Each row is a point. The points of each table are mixes of a few directions, plus a little noise. How many directions does each table use, and how many do they share? Where both have some left over, give the other angles between the two spaces (their principal angles), to ten degrees, smallest first.

First (5 x 3):
0:   11  319  -11
1:   35  178  246
2:  -52 -225 -376
3:   15 -169  183
4:   -9 -103  -42
Second (4 x 3):
0:  217   26   -7
1:  372   38   -8
2: -374  -41   11
3: -208  -22    4
Directions: first 2, second 1, shared 0; angles 80

First (6 x 4):
0:  351 -161  -10 -191
1: -238  110    6  128
2: -211   98    7  116
3: -383  180    8  203
4:  306 -139  -10 -158
5:  172  -83   -7  -94
Second (6 x 4):
0:   82  206  271  153
1:  -36 -323 -420  -81
2:  227   64  203  -87
3: -265   -5  -84 -152
4: -105   84   78  -82
5:   99  -21  -51  256
Directions: first 1, second 3, shared 1

First (7 x 8):
0: -116 -132   42   26  383   11  155  -74
1: -105 -121   38   24  350   10  141  -67
2:  -31  -35   11    7  100    3   40  -19
3:  267  305  -96  -61 -884  -26 -358  170
4:  -96 -110   35   22  319    9  129  -61
5:   12   14   -4   -3  -40   -1  -16    8
6:   69   79  -25  -16 -228   -7  -92   44
Second (7 x 8):
0:  151  171 -186 -301  -40  -39  286  -50
1:  -93 -102  119  197    3   24 -200   36
2: -101 -115   56   65  259   16   55  -41
3:  160  183  -14   54 -680   -7 -378  152
4: -207 -238  186  276  303   41 -134  -10
5:  126  142 -156 -259  -30  -34  247  -43
6:  -39  -41   -8  -32  186    2  121  -45
Directions: first 1, second 2, shared 1

First (7 x 9):
0:  170  138 -125  162  112 -402  299   41 -209
1:  105   44 -105  111   45 -280  268   74 -221
2:   -9  -48   74 -280 -133  128 -143  -48  104
3: -240 -140  -77  638  186  172  123  170 -144
4:   24  -57   79 -405 -189  106 -138  -55   90
5:  -84  -34   69  -40  -18  202 -182  -43  149
6:   29   95   88 -183   -6   74 -226 -137  235
Second (10 x 9):
0:  -24   40  337  -80   83  -32   39   28 -317
1:  313 -105 -136 -278  165  224  -63   -1 -163
2: -227   60  -26  336 -150 -222   85   70  421
3:   36 -126 -218  -65 -151  106 -141 -238  -66
4:  -39 -143 -126   -1  -43 -122   28 -100   81
5: -195  341  -86  125   12   65   27  185  174
6: -243   15 -127  209 -110 -230   90    2  324
7:  326  -77  239  200  -16  101  -48  148  201
8:  168   18   37 -296  352   36  129  200 -184
9: -112  -28  102 -146 -139   84 -140 -293 -473
Directions: first 3, second 5, shared 0; angles 50, 60, 80

First (11 x 12):
0:  574 -374 -198 -303 -241 -243  490  141  347   17 -364  177
1:    5   -6   -2   -2   -3   -3    8    7    4    2   -6    1
2:  193 -128  -66 -106  -81  -82  169   48  117    6 -120   63
3:   52  -39  -15  -32  -21  -25   45   19   32    2  -37   14
4:   -5    5    1    6    1    4   -5    0   -2    0    5   -7
5:  280 -179  -95 -151 -119 -119  240   71  169   12 -171   83
6: -217  145   77  121   92   94 -191  -57 -131   -6  138  -65
7: -218  143   77  118   93   94 -189  -56 -131   -7  138  -68
8:  227 -144  -79 -119  -97  -96  194   53  135    7 -141   72
9: -243  159   82  127  104  107 -205  -59 -152  -12  154  -74
10: -645  415  224  342  272  272 -547 -160 -391  -24  408 -197
Second (11 x 12):
0:  121   48  124  283   62   46  218   16  -28  -63  -60  191
1:  -49  -98 -231 -138   59 -526  139   70 -117   51   87   53
2:  -15  -72   82   18   37   48  159 -110 -106  212   35 -141
3:   61  418 -195  -63   40   58 -208   54  118 -524  453   40
4:  -18 -274   51 -159 -138 -222   55  -21 -132  184 -170  -45
5:  -59  186 -295 -166   56 -250 -205   19   24 -400  164  -73
6:  133   46  118   27 -133  118   37  160   88   47  192  284
7:  -84  207   22  367  291  493  -39   -1  240  142  -96    0
8:   68 -261  155 -256 -335 -128  -66  -11 -121   12 -131  -11
9:  -18 -170  109  138   17   69  104   73   54  332 -238  136
10: -135  -28   57  -41   39  292 -198 -248  -21    4 -230 -430
Directions: first 1, second 6, shared 0; angles 50

First (8 x 14):
0:   39   59 -148  -80  192  358 -102 -117  -42 -148 -322  120   58  132
1:   -5  -36   43    8   39  162  223  128  126 -181 -235 -240  356 -125
2:   88 -268  109  148   34 -160 -221 -195 -146  147  203  202 -233  -37
3:  -60    5 -114  130  -57 -174 -237    7 -139   87   15   52  -65    3
4:   82  141  352 -239  104    9  591   40  400   23  122 -285  227  -81
5:  111   93 -160   39  -12 -292 -299   94 -276  -21  103  333 -293  -57
6: -178  220  -43  -50   -6  101  143    7  200   83 -163 -306  270  116
7:  -80 -211  -43   41 -288   -7 -100   36 -126   15  272  127 -316   52
Second (11 x 14):
0:  112  197 -105 -228  112  195   20    0  -30 -152  -76  240 -161  114
1: -181   44 -217   65 -185   40 -168   72  -89    8  -59  -38  -30  108
2:  -84  156 -251  -86 -104  143 -132   78 -105  -96  -81  124 -142  155
3:  243  -77  312  -72  257  -66  235 -105  130    4   82   34   61 -157
4:  541  240  238 -507  521  227  366 -107  109 -286   17  492 -241  -26
5: -180  -19 -200   98 -318 -103 -154  198 -141  -12   87  -23 -113   18
6:  -45 -199  278  226  234  -32   55 -296  207  265 -133 -360  428  -74
7:  -53 -114  -17   98 -280 -247  -18  221  -99  -16  232  -13 -124 -130
8:  -72 -166  145  191   18 -115    8  -92   82  165   -4 -236  222  -83
9: -137   42  -94   65   79  170 -117 -159   45   96 -226 -135  170  146
10: -148 -105  -90  153 -320 -210  -95  197 -111   25  161  -79  -70  -72
Directions: first 6, second 3, shared 3

First (8 x 20):
0:   14   46  -48 -100   72  146  -31 -151   77    5 -288  -47  167 -142   28  156  129    4 -267  147
1:   97 -153  -51 -208  -17 -130   39   24  228  -65 -132   25 -163 -118  -76  101   46  274  106   62
2:  180  182  115  -82   99  181  141  208  173 -123  -43  -35 -299   82   52  282   58  255   18  -69
3:  -20  109 -167 -334  122  251  175 -395 -219  -24 -180  -44  -82 -285   52  360 -231  208  -38  -99
4:  -68 -132   14  -77   25 -180 -178 -214 -128  207  -74  175  691 -106 -518 -267 -134 -275  -59  334
5: -207 -132  -41  413 -194 -191 -170   79 -109   58  254  -53   44  161  261 -408  112 -360   -7  -95
6:  -35  -93   76  228 -109 -197  -88  218   37   23  220   31   -9  185   -6 -269   54 -140  122  -22
7:   38  173  101  162    4  116  110  231  -62  -86  248  -57 -350  219  210   55  -33   38  130 -256
Second (9 x 20):
0:  171  -95 -229 -190   -3  -66    9    7 -242  -95  -52   36  -39    7   12   11 -132  233  307 -137
1: -231  151  367  226  -64  -50  -12  -57  284  178   54  -65   71   52   20   49  225 -308 -406  174
2: -126 -361 -112  364 -151 -379 -258  189  132    3 -137 -136  273   83  319 -360  171 -235 -197    6
3:  122  111   29   12  239  143  182  277 -164 -136    9  -90  -31  150   93  209 -429  169  110 -356
4: -223  -48  134  188 -158 -156  -68 -102  255  160  168  -41   26   72  126  -23  345 -344  -54   74
5:  111   47 -160  -96  252  470   66  112  -46 -191  -25   83 -105 -194 -225  -51 -289  202   32  -17
6:  328   59 -182 -439  -11  -95   88 -116 -451  -82 -155  101 -102  -21 -124  152 -229  485  329  -79
7:  -22  106  135  -50  -47   -5    0 -121   41   75  -47   29   -2  -49 -100   31   85  -12 -173  164
8: -141   27   17  -15  -59  142  -15 -189  191   81  179   80 -100 -105 -116  -12  254 -182   42  157
Directions: first 5, second 5, shared 1; angles 40, 40, 90, 90

First (8 x 32):
0:   49   35   14  -26  -59    6 -107   42    2  -44   63  108   93   37  -62   76   67   45   15   35  -78    8  -93  -41   43    1  -11   62   52  -40  -46  -61
1: -179 -119  -49  104  224  -26  387 -150   -9  155 -229 -391 -346 -143  232 -288 -251 -168  -51 -124  282  -35  336  165 -163    4   40 -234 -182  137  172  228
2:  152  101   46  -90 -190   28 -326  127    5 -127  193  333  293  123 -196  243  211  138   47  106 -241   30 -283 -136  143   -4  -31  200  157 -115 -147 -193
3:   -1   -5    0    6    1    4    9    2   -2    8   -2   -7   -5   -6    4   -6   -3   -4   -4   -3    9   -7    5    4   -6    6   -2   -6   -1    3    1    3
4: -263 -181  -76  159  340  -39  591 -229  -11  235 -350 -593 -520 -218  354 -433 -378 -249  -79 -188  423  -55  512  244 -254    3   63 -352 -267  206  270  342
5:  213  145   67 -130 -270   31 -481  187    8 -183  289  489  425  179 -281  357  307  205   70  156 -346   45 -415 -194  203   -2  -51  287  221 -166 -224 -283
6:  -59  -38  -18   33   72   -4  124  -50    1   48  -71 -128 -112  -44   78  -90  -77  -55  -20  -42   93   -9  107   52  -49   -1   16  -76  -59   42   59   70
7:   85   61   24  -52 -115   14 -202   77    5  -82  119  196  175   72 -112  142  125   80   23   60 -143   20 -177  -75   85    2  -22  114   91  -71  -90 -116
Second (9 x 32):
0:   61   52    1   38  -10  -85   29  -25   86  -37  -47   73    5  -67  -82    0  -53   15  -63  -57   38  -35  -55   69   69   34  -16  -34 -144  -38   -7  -43
1: -298 -283  322    8 -162  163  -63  207 -375   36   24 -161  119  225  686   19   41  -65  244  196 -189  338  187 -301 -281 -234  154   18  509  128  -13   15
2:  205   35   96  105 -192 -257   74  -63  119 -202 -290  273   71 -220 -111   -7 -185  -13 -221 -220  137  -33 -141  257  335  153  -14 -107 -596 -177 -106 -163
3:  128 -131 -503 -225   74  171   20 -209  -68   10   28   94 -231 -173 -426    5  257 -179 -108 -107   88 -450  -95  141  322  206  -50   87 -351 -194  -41   67
4:   66  219  334  348  -96 -402  148   56  384  -51 -110  176  189 -138   32    2 -383  113  -95  -97    2   45 -211   54  -61  -22   90 -213 -167  -70   95 -258
5: -169  -54 -134   71  143   68  137   15  117  233  304  -73  -58  -15   -4   15   40  -95  164  130 -177 -332 -168 -261 -298 -100  184  -53  406  -53  236  -71
6:   83  388   84   82  218 -103  -72   22  298   38   94 -124   48  127 -227  -18 -118  271  -19   38   66  221   85   60 -177  -38 -170   27  154  219   55   96
7:   85   30 -196 -298  103  256 -235  -65 -254  -61  -38 -163 -117  167 -158  -15  252   80  -20   34  138  234  306  145  160   80 -258  223  -36  188 -196  303
8: -160 -261   -4 -100  -73  209  -36   58 -307   37   44  -74  -27   86  290   11  153 -123  133  106 -102   21   84 -161  -65  -79   86   53  220    5  -30   54
Directions: first 1, second 4, shared 0; angles 90

First (11 x 32):
0:  153  -42   24  321  266 -187 -191  -16   -5  -74   73  -35    6  105  127  250  116   53  123  -75  111  -29  -30 -120  -93  126  -13 -102  -76   66   58   18
1: -158   90  -46 -262  -53  250  282   60  -53  224 -115  -88 -211 -160 -229 -286 -181  -57   -7   88 -110  -80  -40 -104  133 -226   76   86  122 -185  -49 -238
2: -163  310 -128 -288 -693  165   95  -82  303    3  -92  111  386  166  -35  131   92 -723 -578 -227  260  -36   -5  267  -62  231   20   69  -69  139 -214  -75
3:  120  -46   39  249  212 -123 -173  -81  -40 -123  -75  -62  -79   51  -30  163  179   11  168   12    0 -145  -42  -56 -103  113  -39  -74   33   -3   61   17
4:  141 -130   71  292  423 -136 -155  -35 -132  -82  -29 -100 -212  -22  -20   78   94  251  326   83  -90 -113  -43 -162  -61   -8  -29  -74   50  -61  115   15
5:  151 -153   84  298  380 -168 -203  -37 -119 -136   -7  -57 -155    0   24   95  116  289  312   82  -99  -63  -17  -91  -73   32  -63  -59   46  -16  118   98
6:  -83 -103   48 -237 -199   79   41  -41  -55 -122  -81   70  -10  -93  -82 -234    7  163   18  160 -219   55   77  246   44  -66  -72  114  108   -8   14  213
7:  -16  122  -54  -68 -561  -72 -160 -122  260 -224    4  189  481  251  145  288  222 -454 -439 -205  235   70   59  372 -155  364  -69   23 -128  260 -115  209
8:  -20 -183   29 -134   31  -45   62  134  -80   61  262  117   81  -84  220 -185 -236  456   50   70  -85  323  117   55  138 -171   -1   31  -88   55   45  192
9:  -22 -171   78 -117   52   27   16  -13 -144  -78  -44    8 -137 -133  -81 -239  -27  330  181  191 -252   29   51  109   57 -134  -65   69  109  -60   74  158
10: -124  297 -160  -58  149  207  393  237   52  553  123 -164 -149  -55  -52  -45 -369 -286 -150 -175  259  -27 -126 -499  165 -247  236  -57  -94 -182 -118 -621
Second (11 x 32):
0: -239 -108  -23 -156  209  200   96   48 -333   82  -92   -1  205 -150   60 -322 -323   90   55  -80 -152  204  -16  -60   69 -117 -129  140  -82  -38  -84  184
1:   24  -18  218 -167 -165 -197    5   52  177  -77  172  185 -124  -37   81   73  182  387   96  236  -84  100  225  117  152  -59    9 -105   64  -49   91   18
2:   43   -3  -84  191   -8  -70 -186  -50   10 -102   40   41  360  175  196  217   24 -244 -167 -249  195   81  -48   53 -155  239  -62   -8 -182  201  -67  170
3:  -72  112   67 -253 -152  135  224   -9   72   94 -167  -72 -415 -163 -340 -197   73   24   86  264 -182 -226   21   -6  132 -199   81   22  259 -239   34 -272
4:  151   51 -142  -56 -202   41  200  117  200  215  225  -71 -276    1  -82  -83 -131   40 -132   80   97  -37  -48  -31   73 -199  247   -5   51  -14   59 -272
5: -284  180  295 -460 -163   29  245   62   95   88  -87  153 -184 -200 -119  -95  118  185  109  265 -184    2  240  -27  292 -166  -36  -67  154 -286  -31 -215
6: -107  -78  -92  211  331    4 -162   27 -258    1   50   37  569  105  357   98 -243 -156  -84 -396  172  278  -69 -132 -115  184 -157   31 -334  189 -133  270
7:  288 -192  -96   50 -262  -73  -77  -50  126 -154  127  -23 -225   38  -89  -99   81  226  -17  195  -89  -50  -22  301  -77  -54  106   62  133  127  161  159
8:   30  -10  -15  400  290 -105 -348 -161 -135 -226 -191  -37  362  186  133  336  175 -345   21 -293  144  -75 -107  -56 -265  378 -185  -41 -152  153  -71  212
9:   96    1 -249  285  -10   66 -178 -113  -44  -82  -89 -108  314  198   45  137  -36 -493 -237 -323  216  -67 -211   54 -270  254  -22   76 -140  228  -87  134
10:   70   66  121  -46  132  -30  180   77   90  161   13 -103 -586 -153 -242  -65   80  285  270  303 -132 -211   34 -212  164 -261  148 -103  227 -273  129 -387
Directions: first 4, second 6, shared 4

First (8 x 32):
0:  -26  -72  -17  123  -92  -58   -8  276   91 -237  -41   81   79  -80  -37  -27   19  -93  122  109  -69   57   78  168   37  -30   15  122  -33 -125   31 -103
1:  -45  257  153 -168  -37  -19  213    5 -305 -221  382    9  123 -115  321  178  178  149  -19 -136   16  -64  -55  111  -18   92 -168 -218  -81  286 -276  -92
2:  -54  -69    3   25  -48  -83   81  261   -3   38 -110   67   37 -202 -127  -67  -11   39   56   47    3  -21   -9   48   17    1   94   45  -37  -40 -205 -131
3:  -86  138  -51 -220 -140  -80   87   83   -3   33    3   78  -74 -163   80  320  153   77 -125   59  108  -55  -86   26   51  138 -120    8  -89   88 -316   56
4:  -97   -3  -63 -211  -70    6  -54  -34  267  -27 -167  -21  -72  189  -16  326  -18  -54 -141  172   76   54   75  -65  -26   11 -203  158  -22  -94  -73  224
5:   83  -18 -199  221 -204 -116 -117  181   70  -41  -72  216 -135 -222   -7    4  144 -142   85  125  -29    1 -108  190  171  104  106  140  -42 -155  206  -58
6:  274  -40  180  358  392  153   51 -375 -562  366  321 -159   97  -48  -14 -778 -131  162  162 -501 -115 -117 -141 -145  -74 -130  443 -411  154  261  305 -272
7:  -34 -197    1 -130  205  213 -249 -400  457   98 -295 -275  -45  675 -183   67 -319 -132 -156  124    5  136  249 -323 -170 -201 -160  169  130 -224  321  399
Second (9 x 32):
0: -134  255 -142  188 -108  238 -132  206 -427  -85 -581  203 -462   72 -167 -194 -312  715 -111  256  233    2 -159 -312  129 -116 -417  221  109  477 -230  305
1:   98 -183  102 -130   75 -171   97 -147  289   59  408 -149  315  -50  121  135  216 -500   81 -173 -162    2  112  220  -85   85  288 -157  -73 -332  162 -209
2: -139  265 -145  194 -106  242 -141  218 -437  -89 -599  211 -472   75 -175 -195 -322  735 -114  257  239    2 -165 -319  126 -125 -426  223  104  495 -240  312
3:   -9   23  -12   21   -9   18  -14   17  -38   -5  -46   18  -39    8  -11  -16  -29   59   -6   20   19    0  -13  -28    9   -9  -36   18   10   43  -18   27
4:   78 -151   90 -118   59 -146   78 -126  252   56  355 -126  279  -44  103  115  183 -433   69 -146 -142    0   98  187  -79   75  251 -128  -64 -281  137 -186
5:  -33   60  -31   49  -25   55  -30   49  -96  -16 -137   47 -107   20  -37  -45  -67  166  -27   61   49   -5  -38  -73   32  -32  -94   46   29  108  -53   75
6:   28  -51   27  -38   19  -52   24  -36   91   16  117  -38   93  -10   35   43   62 -145   23  -49  -44    0   31   58  -23   24   84  -45  -21  -97   45  -58
7:   35  -67   37  -52   31  -62   38  -59  116   21  152  -53  125  -17   44   52   85 -186   35  -65  -61    2   44   83  -34   29  108  -58  -27 -124   61  -77
8:   81 -148   85 -106   60 -138   75 -121  243   44  340 -124  270  -37   95  113  179 -413   63 -148 -130    3   93  185  -74   71  241 -131  -62 -278  136 -180
Directions: first 5, second 1, shared 0; angles 70

First (11 x 32):
0: -214  132  136  119   53  -31   11  112 -123 -210   73   74 -102   50   29   29  -51 -160  186  -25   -5  -99 -211 -141  205  180   79 -156  167   65   42  280
1:   42  132  150   34 -177 -124  -18    5  109  -56   11 -112 -101  -28  198  -66 -214  181   23 -199  -47  -73 -143 -194    9 -198   40   16   75 -102  -15  179
2: -147 -130 -147  127  292  -14  -79   65 -301 -276  -53  117   94 -141    4 -248  128 -163 -106  855   72  323  112  255   13  416  163 -335   28  -88    5 -271
3: -472  319  -18  141  -27  224 -245  397  -19  388  302  138  397  227 -128   -7   92 -410  144   -1 -213 -180 -161   25  186  844  185 -153  -27  392  213   63
4:  319 -312 -171 -247   98   69  170 -463    3  -86 -173   10 -208  -77 -295  269  247   74  -44 -239  129   43  135   32  -58 -585 -303  292 -219  -63 -137  -22
5:  -56  147 -413   12  -52   76 -344 -344  208  162   87 -271  146 -208 -153 -182  159   51 -226  194 -188  158 -334 -116   78 -142   92  109 -539   25   29  101
6:   88   -5  146   74   52  -35  204  354   76  111  -96    3   58   81  239 -108 -111   89  -55   64  119   47  207  189 -228   92   18  -85  235 -132   39 -293
7:  242 -125  -10  -99   -3  -25  150  -95   73   -7 -132  -72 -105  -39   36   28    0  183  -77 -107   98   40  130   57 -140 -345 -114  134  -16 -131  -66 -127
8:  191 -150   80  -83  -47 -114   59 -128  -34 -140  -87  -18 -130  -49   81   20 -102  179  -28  -43   65   38  137  -35  -69 -270  -67   65   73 -126  -99  -44
9:   76 -270  131 -239 -150  -21  -89 -221 -223  -87   63  192   28   50 -125  219  -67  -19  114 -179  -34  -89  344  -40   44   75 -123  138   99  181 -100  -40
10:  -77  276  144  130    3   52  188  320  235  189   14  -74  -59  148  120   17  -53  -12   61 -372   34 -188 -225  -62  -22  -43    4  -16  120  -36   91  153
Second (8 x 32):
0: -187   16  199  169   -1  172  -44 -161  -65   59 -135  119  -33 -154 -109 -298 -178 -159 -237 -236  -65 -195  360   29   -6  205 -135   25 -126 -436   20   -9
1: -280   24  306  245   -4  259  -69 -248 -101   93 -200  178  -61 -230 -168 -450 -275 -246 -358 -364  -95 -293  550   48   -8  301 -203   38 -185 -657   29  -11
2:  364  -36 -392 -310    1 -328   93  318  130 -116  253 -222   73  294  213  570  345  314  456  457  126  373 -700  -59   16 -389  252  -46  247  849  -41   12
3:  193  -13 -213 -165    3 -177   50  172   68  -67  134 -122   35  152  112  303  184  165  238  240   67  200 -378  -27    3 -204  139  -26  128  450  -14    5
4: -109    8  124  101    3  101  -29 -100  -36   37  -80   73  -26  -89  -68 -180 -114  -95 -143 -143  -45 -121  217   16    2  121  -83   18  -79 -265   12   -2
5:   32   -1  -32  -27    2  -32   10   27    9   -6   25  -14    6   21   18   49   25   31   37   44   12   32  -68   -3   -1  -31   23   -6   20   73   -4    4
6:  -17    3   22   16   -2   12   -7  -20   -3    9  -11   10   -2  -15   -6  -29  -19  -16  -23  -24   -6  -19   39    3    0   18  -13    7  -12  -45   -1   -3
7:   21    2  -21  -15    0  -16    6   14    5   -7   11  -12    2   11   11   28   21   14   23   25    4   20  -36   -3    2  -18   12   -3   13   41   -1    2
Directions: first 6, second 1, shared 0; angles 80

First (8 x 32):
0:    9    2  -37 -462  256  -22    8    6 -179 -174   32  -27  190 -180 -184 -141  213 -346  -60   72  112 -425  -66   96 -100  124  129   -6   39  -59 -398 -283
1:  -55 -229  261  478  -34  -12  -24 -428   91  -42 -221  -23  -17   88  431  266  -20   72  -77 -154  -34  360  -49 -232  152   60  -21 -143   24 -265  212  209
2:  -29  -33  213   41  110  -38  110   88  -87  -17   58  265 -169  104  156   92  195   22  -42 -127    4    3  -29 -106  260   65   56 -117  -37 -219   90  102
3:  -10  -85 -205 -254  450  -79  178 -197  -47  104   41  199   99  -63   68 -113   55 -139  -78  -68  217  -40  126 -139  156   65  137  -88  200 -289  159   27
4:   14   11  -85  125    8    7   78  -29   62  124  -16   34  -82  -14   24   46  -77  110  106  -87    1  216   49   20   88  -59 -111  -31   20   10  176   78
5:  114  242 -254 -101 -327   35  -51  281   10  -96   82 -105 -117  -96 -544 -219 -194   80  225  205 -241 -221  -38  388 -386   34  -76  212  -10  384 -339 -369
6:  -68  -91  262  250  -76   82 -103  -57   59  124 -135 -220   93    8  350  319   90   47  -11 -172   94  362  -43 -114  207 -227 -222 -117 -208   75  194  318
7:   32  182 -162  -83 -397   19 -201  341   78  -23  155 -132    4  156 -310 -247 -271  160  -63  319 -156 -256   52   94 -377  -55  114  287  -30  366  -93  -75
Second (11 x 32):
0:  -98  163   43 -569  174   83  -88  421 -136  171  118 -138  193 -272 -149  131  242 -243   74  -56  229 -234 -105  118  125 -277 -183 -107 -252  254 -288  -92
1:  272  -80  280   65  154  -16  330  209 -299 -423   55  293 -270  244   36 -236  670  -82  -12 -135  -16  -82   84  198  251  273  110   69  -67 -129   83  170
2:  -31  -70 -234  118  -20  -12  -83 -353  172  102 -113 -175  169  -53   38  -18 -339   41  -34   72   15  144   70  -94 -181  -22   14   41  167   -7  113   -9
3:  -64   73  -88 -269   88   41  -69  110   -7  153   30 -141  155 -194  -81   69   -6 -116   54  -11  118  -53  -41   44    6 -161 -119  -50  -78  137 -115  -66
4:   72  -79 -182  215    9  -21   68 -308  103   -5  -97  -27    0   13   15  -83 -175   73   37    8  -43  190   95    3  -96   87    2   47  177  -69  157   17
5: -128  -63  -33   55 -139   -9 -242 -185  157   72  -44 -177  206   69  130   31 -326   41 -209  169   -5  -41   -6 -254 -195  -50  147   41   65   -5   27   42
6:  -51  106   61  -70  -33   17   26  205  -28   83   71   87 -126  -71  -89  112   39   38  121  -69  -36  -19  -87   74   92  -61 -103  -75  -95   36  -96  -91
7:  123  267  366  143  -65   -1  437  690 -271 -108  204  673 -847   36 -259  165  512  222  470 -358 -313   34 -191  421  502  152 -269 -197 -238  -99 -142 -169
8:   33 -166  177  196 -109  -46  -84 -157    2 -242  -35   -2   63  310  232 -144   21   11 -319  142  -41 -104   74 -221  -97  177  307  134   71 -142  128  196
9:  -75  -95 -108   89  -72  -14 -173 -282  163   44  -80 -183  220   37  113  -27 -299   16 -166  142   15   38   48 -194 -204  -20  129   62  124  -16   79   48
10:  -56  -52 -281   20   12   -2 -114 -337  174  157 -107 -241  253 -128   20   -8 -357  -12  -28   91   73  129   65  -80 -189  -88  -16   31  136   49   78  -31
Directions: first 6, second 4, shared 3; angles 60

First (8 x 32):
0:   12    0   -8   -2   14    3   -4  -17    7   10   -6  -12  -16    0   -9    0  -15    5    1   -2   19   20  -11   -4   -4    6    3   12  -17  -11    4   -8
1: -118  237   86  128   18  -14  -45  313 -162    6  -71  237  217   72  301   36  226  -28   54  -59 -174 -340  106  -31  -37 -147 -111 -116  339  135  -94   88
2:  -77  -92   29  -48 -207  -58   78   84  -25 -116  126   82   89  -23   -2  -30   97 -113  -41   25 -214 -124   80   47   73    1   12 -125   78  100  -50  108
3:  277 -292 -174 -158  189   83   -8 -616  292  109  -16 -483 -456  -97 -498  -26 -478  163  -45   63  516  699 -260    8   -7  242  173  317 -647 -335  207 -259
4:  -40 -161    6  -84 -212  -53   90   -4   18 -124  146   19   31  -44  -90  -36   28 -107  -55   45 -166  -26   55   52   83   45   46  -93  -16   63  -27   86
5: -139  315  104  167   55   -3  -74  386 -202   31 -108  287  261   95  380   46  270  -15   73  -76 -184 -413  119  -46  -60 -185 -147 -123  418  158 -110   93
6:  196 -122 -112  -65  207   73  -42 -390  179  116  -69 -316 -302  -45 -281   -1 -314  150   -7   23  397  456 -187  -20  -37  136   95  241 -409 -240  144 -198
7: -105  124   69   66  -64  -30    0  241 -116  -36   -2  187  176   42  200   11  184  -58   22  -29 -190 -271   98   -6   -1  -97  -72 -121  256  126  -81   97
Second (10 x 32):
0:  111  274  -40  195  459   98 -171  -54  -43  251 -319  -54 -121   76  103   96 -139  248  120 -145  427  146 -170 -126 -149  -71  -70  239  -32 -165   79 -208
1:  -97   73  111 -214 -216   69  -39  108  122  -55  191  -46  201   -5  176 -140  269 -172  -81  332 -403 -291  287  122  -33   14  -30 -224   98  135  -90  179
2:   -3 -315  -53  -81 -247 -110  163 -107   18 -167  167   -7  -70  -79 -258  -13  -97  -94  -64  -42  -76  133  -44   44  144   91  100  -36 -131   18   13   42
3:  -28  303  126 -199   53  194 -196   65  192  123   39 -163  171   48  311 -141  265  -60  -37  422 -238 -267  279   91 -173  -12  -84 -126   68   45  -57   90
4:  133  300  -70  321  568   66 -170  -43 -130  281 -426    7 -170   91   83  168 -219  322  169 -305  584  215 -283 -186 -149 -105  -77  320  -10 -201  101 -281
5:  110  121  -23  -41  239  124 -131 -171  132  166 -109 -210 -118   16    4  -24  -97  117   20  109  222  161  -39  -14 -120   36   -5  134 -169 -139   66 -117
6:   24 -246  -12 -259 -244   13   76 -196  202 -102  234 -201  -56  -84 -202 -117  -27 -129 -114  240 -161  112   92  123   61  147  100  -74 -233   -7   14   67
7:  -86 -134   -9  105 -171 -150  138  146 -172 -150   46  237   62  -13  -48   62   26  -65   10 -215 -105  -83  -42  -25  125  -48   10  -72  151  104  -45   66
8: -197 -407  -60  323 -422 -410  393  338 -476 -389   95  614  101  -48 -204  197  -28 -133   34 -639 -173 -126 -187  -91  353 -107   51 -129  342  230  -85  134
9:   23   34   30 -156  -12   93  -64  -88  157   38   70 -164    4  -12   29  -92   52  -35  -44  233  -78   -6  109   65  -59   56    6  -32  -95  -22    5   25
Directions: first 2, second 3, shared 2
